Each row of a before or after table is a point. The points were changed in one or more steps. Then noise was added and the rows were shuffled. The steps act on columns, c1 being the first. Name the steps. A step turns or swaps two columns, mirrors them in a line or flattens them onto one, adds a multiple of one to another, or multiplies or shifts one. Angles are multiples of 10 degrees, from the lower column toward the higher: turns from -170 to 170, lines from 10 to 170 but not 90. Use the fewest steps. Two steps may share a column if one is a turn and the other turns, adds or multiplies; they go together, in the order done. Otherwise the lowest column goes first.
(in the rows, 128 means zero)

Before (14 x 2):
[[150 112]
 [118 120]
 [ 63 148]
 [150 143]
 [206 118]
 [ 64  96]
 [169 102]
 [ 78 153]
 [ 87 134]
 [ 89 170]
 [ 78 132]
 [210  96]
 [ 50 162]
 [ 84 148]]
After (14 x 2):
[[196  71]
 [114 122]
 [ 85 149]
 [156  94]
 [ 72 167]
 [155 126]
 [ 66 185]
 [ 89 146]
 [101 178]
 [138 107]
 [200  86]
 [ 89 173]
 [ 94 168]
 [ 60 117]]
Steps: turn c1 and c2 by -20 degrees

Before:
[[ 73 152 194  92 125  99 178 197]
 [176 181 150 173  92 190 160 134]
 [142 111 108  94 191 183 121  97]
 [155 130  76  89 104  90 206  96]
 [160 100  99 155 123 126 110 150]
 [128  12 166 139  87 103  89 116]
 [116 117  59 123 105 157 136  68]
 [ 95   7 143 136 138 184 117 135]
 [171  88 148  68  76 117 121 178]]
After:
[[123 108 110 108 175 185 142 131]
 [111 100 102 145 122 124 158 123]
 [138  59 118 138  97 156 117 123]
 [179 194 150  75 133 102  72 148]
 [115 144   8 132 122 184  94 125]
 [ 92 166  12 144  93 105 129 124]
 [208  77 131 104 116  93 155 138]
 [121 147  88  58  78 114 174 151]
 [158 149 183 166  72 189 176 114]]
Steps: swap c1 and c7; swap c2 and c3; flatten c4 and c8 onto the line at 160 degrees; add -0.3 times c6 to c5

Before:
[[114 169 120 169 132 119 140 123 108 177 104 157]
 [ 95 153  89 129 157 139 131  87 106 111 148 109]
 [154 109 140 104 106 164 106 155 114 128 118 113]
 [118 132 124 111  95 132 146  98 139 109  90 128]
 [ 98 182 137 120 144 138  98 135 104 143 111 158]
 [119 149 125  98 164 118 159 138 108 112 116 156]
 [112 108 143 168 150 104 139  99 149 120 106 125]
 [140 169 154 113 142 172 148 129 125 101 129 136]
 [128 129 124 147 110  95 111 158 111 114 164  82]
 [ 84 128 160 159 121 175 119  96 129 175 127  86]
 [122 139  91 172  95 101 120 160 129 146 113 164]
 [100 179  93 176 161 106 110 149 105 165 106 116]
 [143 117 103 108 139 127 108 135 163 175 142  87]
 [109 146  96 127 168 106 151 168 130 101 147 116]]
After (14 x 12):
[[134 121 124  88 140 131  91  89 133 110  94 119]
 [ 84 183 137 109 115 141 138 125 142 146 108 102]
 [121  78 104  80 137 126 154 125 109 175 144 113]
 [119 148  93 239 152 101 110 151 160 147 112 125]
 [ 92 111 161 207 115 175 102  85  94 176 125 117]
 [ 98 164  96 248  96 105 140 135 107 168 109  93]
 [130 123 141  70 167 164 138 146 104 126 115 152]
 [153 151 156  93 116 172 134 118 135 101 130  96]
 [148 165 128  54  83 120 130 130 142 112 118 126]
 [114 122 125 175 150  97 126 148  82 114 164 119]
 [125 102 143 225  99 107 129  93 133 123 109 136]
 [109 148  84 130  87 139 126  76  98 110 147 113]
 [133 131  97 128  79 104 130 158 119  98 147 107]
 [131 178 119 233 112 118 114 115 144 172 105 107]]
Steps: turn c1 and c7 by -50 degrees; turn c5 and c7 by 140 degrees; turn c9 and c12 by -60 degrees; turn c2 and c12 by -60 degrees; multiply c4 by 2.5; shift c8 by -10

Before:
[[144  95  11 130  78 133 127 157  95 122  62  97 118 161 145  66 107  94
  129 119]
 [145 138 114 138 118 160 103  89 167 121 124  19 118 140 172  84  85 212
  132 146]
 [129 140 122 139  72 128 118 160  93 111 152  94 120 111 145 131 157 105
   59 152]
 [ 69 119  86 105  94 124 169 102  33 122 198  92 111  76  98 190 152 108
  126 136]
 [187 120  95  52 155 155 165 163 211 130 145 112  54 166 108 160 199 167
  172  86]
 [135 123 107 144 127 165 121 128 218 134 177 107  71 202 132 130 156 118
  143 167]
 [ 95 143  94 105  77 113 133 126 160 122 169 188 145 140 141 140  67 152
   91 147]
 [147 113 101  64 132 126  98 105  67  82 143 133 101 152 142 149 121 101
   71 165]
 [ 59  86 155 109 102 143 134  99 109 129 186 151 150 180 167 123 166 123
  136  90]
 [132 124 161 133 140  95 179 117  96 182 151  89 174 127 130 123 127 152
  150 148]
 [101 128 152  82 109 170 178 129  99 117  90 100 139 168  97 150 194 136
  136 144]]
After:
[[118 119 100  59 130 123 102 102 192  89  96 130  85 152 141 151 122  93
   63 168]
 [106 126 100 142 131 170  74 127  39 106 132 109  92 208 128 129 157 105
  143 165]
 [119 113   8 127 132 127 189 167 165 118 107  98 112 161 151  72 107  91
  125 120]
 [136 138 131 137 129 125 109 156 161 118 118  91 112 112 137 131 155 105
   59 142]
 [203 127  76 110 126 131  66  94 203 117 186  85 112  75 104 187 148 105
  127 136]
 [197  80 149 100 129 142  72 103 132 133 146 156 141 178 162 123 170 123
  129  92]
 [129 117 157 131 128 101 120 119 164 174 187  83 186 133 127 121 123 145
  151 149]
 [159 143  97  91 134 113  80 124  91 133 138 188 135 142 142 134  63 145
   93 143]
 [ 54 123  98  54 129 155 118 160  57  98 176 115  86 168 105 167 198 167
  178  87]
 [163 128 159  77 126 176 174 125 143 125 173  98 123 170  98 151 191 129
  136 142]
 [114 144 116 133 127 165 123  92  96 119  98  13 117 143 170  81  79 209
  137 139]]
Steps: turn c1 and c9 by 170 degrees; turn c2 and c3 by 10 degrees; multiply c5 by 0; turn c7 and c11 by 80 degrees; flatten c10 and c13 onto the line at 50 degrees
